Each point is reached from the start by the listed moves, each made 0, 1 or 2 times, or once backwards (-1), plus a little noise. Say if it took an odd or an even number of moves. Then give how often each move was made.

Moves:
(1): [ 4.9  0.0  0.5 -0.2  0.2  0.2]
(2): [ 1.4  5.4  0.5 -2.4 -1.0  0.8]
(3): [ 0.0 -0.9  4.8  0.2 -2.0 -0.4]
Start: [-0.3  0.5 -0.4  0.5  1.5 -1.3]
Points:
[ 9.2  0.5  0.7  0.5  1.8 -1.0] -> even (2, 0, 0)
[-6.9 -5.0 -1.6  3.0  2.3 -2.3] -> even (-1, -1, 0)
[ 4.6 -1.3  9.9  0.6 -2.5 -1.9] -> odd (1, 0, 2)

Moves:
(1): [ 2.6  0.3  0.6 -0.4  0.3  1.2 -0.8 -0.2 -0.1  0.0]
(2): [-0.6  5.0  1.0 -0.1  0.7  0.3  0.5 -1.1 -0.8  0.7]
(3): [ 0.1 -0.3  2.8 -0.8  0.4 -0.1  0.7  0.4  0.5  0.1]
(4): [ 0.2  1.4  2.1  4.3 -0.8  1.1 -0.6 -0.7 -0.1 -0.3]
(5): [ 0.0 -0.2 -0.4  0.8  3.0 -0.6  0.9 -0.6  1.1 -0.2]
(6): [-1.3 -0.3 -0.2 -0.5  0.5  3.1  0.5  0.5  0.2 -0.1]
(7): [ 1.0  0.6 -1.1  1.0 -0.9  0.1  3.9  1.3 -0.5 -0.9]
(8): [-0.1  0.8 -0.2  0.4  0.4  0.0 -1.5  3.6 -0.8  0.1]
Start: [-0.9  1.5 -0.1 -0.6  0.3  1.1  0.7 -0.5 -1.6  0.6]
Points:
[-3.6  3.2  7.3  7.9  2.0  4.3  7.1  0.4  0.2 -0.7] -> even (-1, 0, 2, 2, 1, 1, 1, 0)
[ 0.3 -1.6 -1.9  6.5  0.6  4.3  8.9  2.2 -0.9 -2.7] -> even (0, -1, 0, 1, 1, 1, 2, 0)
[-5.9  6.9  9.0  7.0  7.2  7.3  4.8 -2.4  0.9  0.4] -> even (-1, 1, 2, 2, 2, 2, 0, 0)
[ 0.0 14.0  3.9  6.8  6.0  1.3  9.8  1.8 -2.6 -0.2] -> odd (0, 2, 1, 1, 2, 0, 2, 1)

Moves:
(1): [ 2.7 -0.7 -0.7  0.8  1.1 -0.7  0.6 -1.7  0.1  1.9  1.2  1.1 -1.1 -0.8
 -1.0]
(2): [ 0.2  2.0  1.1 -0.1  0.3 -1.1  1.3 -0.5  0.2  0.3 -0.7 -0.2 -0.8 -2.3
 -0.6]
(3): [-0.7 -2.3  2.8  1.4  0.1  0.6  0.0 -2.7  0.0 -0.4  1.9 -0.3 -0.2 -1.3
  0.6]
(4): [-0.4 -0.8  0.0  1.8 -0.1  0.0 -0.4  2.1  0.3  1.3  0.2  0.0 -0.4 -0.9
  2.5]
(5): [-1.7  0.0 -0.3 -0.3  0.7  2.4  1.4  0.4 -0.3  1.4  1.5 -0.3  0.4 -1.5
  0.5]
(6): [ 0.8 -0.2 -2.5  0.2 -1.7  1.0 -2.6 -2.1 -0.7  0.1 -2.6  0.2  0.2 -2.4
 -0.4]
(7): [-0.4 -0.4 -1.2  1.4 -3.4  0.3  3.0 -1.0  1.6  0.8 -0.2  1.5  1.7  0.4
  0.5]
(8): [ 0.3 -0.5  1.3 -0.3 -2.1 -1.0 -0.3  1.1 -1.6 -0.6  1.2  0.4  0.8 -1.7
 -0.5]
(9): [ 0.7  0.9  0.9 -0.7 -0.1  1.4 -0.2  0.3  2.9 -0.8  0.5  0.6 -1.4 -1.5
 -0.7]
(10): [ 0.3  0.8 -0.4 -0.2 -2.0 -0.2 -1.1  0.8  1.5  2.5  0.5 -0.9  0.0  0.4
 -1.8]
(11): [-2.9  1.3 -1.5 -0.8 -0.7  0.5  0.1  0.9 -1.8  0.2  2.1  0.8 -2.5 -0.4
 -1.2]
(12): [-0.8  0.2  1.6 -0.5  2.0  0.9  1.1 -0.7  1.5  0.8 -1.6  3.0  0.8  0.6
 -0.3]
Start: [-1.7 -0.1  1.0  1.2 -0.2  1.3 -2.1  0.0  0.2 -2.2 -0.4  0.7 -1.6  1.2
 -0.2]
Points:
[ 9.3 -4.9 -9.4  4.8 -8.2 -1.9 -1.2 -9.8 -2.1 -1.5 -8.3  7.1  5.7  1.3
 -1.7] -> even (2, -1, -1, -1, -1, 2, 2, 1, -1, -1, -1, 0)
[-3.8  8.2  0.5 -3.3 -4.2 -5.8  2.9  4.5 -7.5  1.7  6.5  2.4 -5.8 -1.7
 -9.6] -> even (1, 2, -1, -1, 0, -1, 0, 2, -1, 1, 2, 0)
[-7.1 -5.6  1.2  2.6 -7.7  3.0 -4.2 -5.7 -6.0 -6.1 -5.6  9.7  3.7 -1.2
  1.0] -> even (-1, -1, 1, 0, -1, 2, 1, 2, -1, -1, 1, 2)
[  1.1  -4.8   6.3   4.2  -6.1   7.8  -6.6  -5.9   4.5   2.3   3.6   5.4
  -3.2 -15.0  -2.1] -> odd (1, 0, 2, 1, 1, 2, 0, 2, 2, 1, 0, 1)
[ 2.1 -4.9  5.2  3.8 -3.3  2.6  7.5 -6.9  6.6  0.6  6.5  9.6  0.7  2.2
 -3.5] -> odd (2, -1, 1, -1, 0, -1, 2, 1, 1, 0, 0, 1)
